Every row gives one point. To make a cloud, some directions were put in groups of two or more. Within a group, all points are equally far from the middle, so they leave a hole (a ring in 2 directions, a hollow ball in 3). The other directions are filled evenly. Then the cloud was stretched, turned, moved and blurred a little. Count the holes, and give their numbers of directions, smallest first.
In the rows, zero is written as 128.

Cloud, 15 rows:
[[152 172]
 [ 91 116]
 [198 149]
 [ 98 106]
 [198  91]
 [209 106]
 [153 171]
 [200 145]
 [122  87]
 [158 171]
 [ 88 127]
 [105 164]
 [ 88 139]
 [196 150]
 [ 90 146]]
Holes: 1 (2)

Cloud (19 x 3):
[[120 146 198]
 [147  63 153]
 [132 145 208]
 [126 176 146]
 [105  81 147]
 [146  84 197]
 [134  76 182]
 [211 121 182]
 [138 176 178]
 [178 170 123]
 [134 146  80]
 [ 94 112 162]
 [156  76  97]
 [111  82 100]
 [ 95 149 132]
 [110 161 114]
 [148 139 218]
 [127 125 209]
 [143 164 201]]
Holes: 1 (3)

Cloud, 31 rows:
[[190 180  69 161]
 [150 117  41 163]
 [115  85 113 163]
 [224  96 164 115]
 [181  68 104 204]
 [131  44 113 142]
 [161  92 142 170]
 [141 111  51  94]
 [149 183 123 120]
 [137 175 116 193]
 [ 87 154 109 115]
 [223 112 146 160]
 [120  70  89 183]
 [ 98 149 136 181]
 [224  97 144 147]
 [101 143  56 113]
 [191 151  93  62]
 [172  54 128 130]
 [168 161  93 177]
 [161  87 116 125]
 [161 115  69  95]
 [185 145 135 174]
 [172 129 120  98]
 [ 84 162  92 108]
 [ 91 127 135 104]
 [201 134  88 158]
 [113 136  79  71]
 [146 141  94 103]
 [110 189 116 128]
 [ 58 161  90 136]
 [150 174  85 127]]
Holes: 0

Cloud (74 x 8):
[[ 70 102  76 114  96  85 113  80]
 [ 56 136 150 177 152 199 165 133]
 [152  83  96 121 189 188 102 143]
 [101 145  78 105 140  88 100  80]
 [ 61 107 100 141  99 172 127 186]
 [113 113 156 181 134 141 148 132]
 [120  84 157 117 105 154  82 149]
 [182 172 103 163  79 123 135  98]
 [152  92 187  95 183 153 147 109]
 [121 185 147  95 129 109  96  85]
 [163 172 144  78 140 134 121  68]
 [156  97 150 140 144 111 156  79]
 [105 118 140 137 164 106  85  71]
 [162  90 127 166 155 136 170 101]
 [106  98 110 134  89 159  73 134]
 [ 56 206 142 179 146 148 109  59]
 [136 184  98 140 169 154  67  90]
 [135 138 122 132  52 152 115 130]
 [ 58 144 107 151 115 113 156 135]
 [189 149 146 123 145  85 106  51]
 [105 151  34 164 157 174 143 148]
 [149 120 124 133 130 199  91 169]
 [ 80  92  89 111 138 173  65 102]
 [196  87 118 182 112 145  90  64]
 [146 168 121 159  89 158 110 114]
 [ 63 170  47 125 112 120 113 124]
 [164  77 106 136 163 166  77  30]
 [ 95 140  97 158 161 135  84 170]
 [191 171  44  98 163 129 109  75]
 [157 126 137 148 196 143  21  87]
 [126  34  88 104 135 183 126  97]
 [108 163 113 137  83 130  92 108]
 [158  91 111 120  95 164 166  86]
 [ 99 168 141 132 174 112  65  84]
 [204 102  63 114 147 151  95 137]
 [162 172 142 139 167  66 107  67]
 [188 102 122 109 118 124 154 102]
 [169 164  88 136 127 172 132  66]
 [116 124 111  76  90 149 151  81]
 [196 111 115 127 114  96 124  63]
 [ 60  87 133 192 114 136  88 123]
 [ 93 129 116 154 201 123 112  95]
 [142 118 150  89 104 169 161 157]
 [115 117 104 165 148 214 120 123]
 [135 113 133  53 175 196 119 127]
 [114 162 142 103 167 168 134 165]
 [117 126 131 174 168 186 140  79]
 [ 81 177  41 105 120 143 113 126]
 [ 70 158 116 127  84 167 110 137]
 [192  72 107 156 174 161  72  86]
 [108 166 107  55 129 106  37 134]
 [116 161 155 173 194 145  37 102]
 [200 133 176 110 146 193 109 139]
 [132  66  59 172 134 189 109 115]
 [217 128 116 112 187 145 132 136]
 [138  54 144 159 111 155  55 146]
 [178 141 145 129 143 150 180 119]
 [112 133 132 172 191 172 118 169]
 [111 104 107 151 155 115 182 132]
 [107 147  91  82  97 163 166 109]
 [166 132 103 132 205 187 106  99]
 [158 105 145 126 190 176 110  96]
 [132 125 126 134 249 186 114 137]
 [109 192  77 168 155 154  57 138]
 [ 85 141 123 131 101 185  89 122]
 [190  60 148 112  82 128 117 123]
 [190 109 153 118 139 107 114  81]
 [103 130 158 182 171 122 149 129]
 [ 71 116 144 117  74 162 118  96]
 [132 155 121  86 158 179  75 136]
 [131 136 119 111 167 157  98  82]
 [222  99 137 145 189 213  89 155]
 [ 75 107 149 187 121 152  66 141]
 [138 151 105 168 170 143  96  96]]
Holes: 0
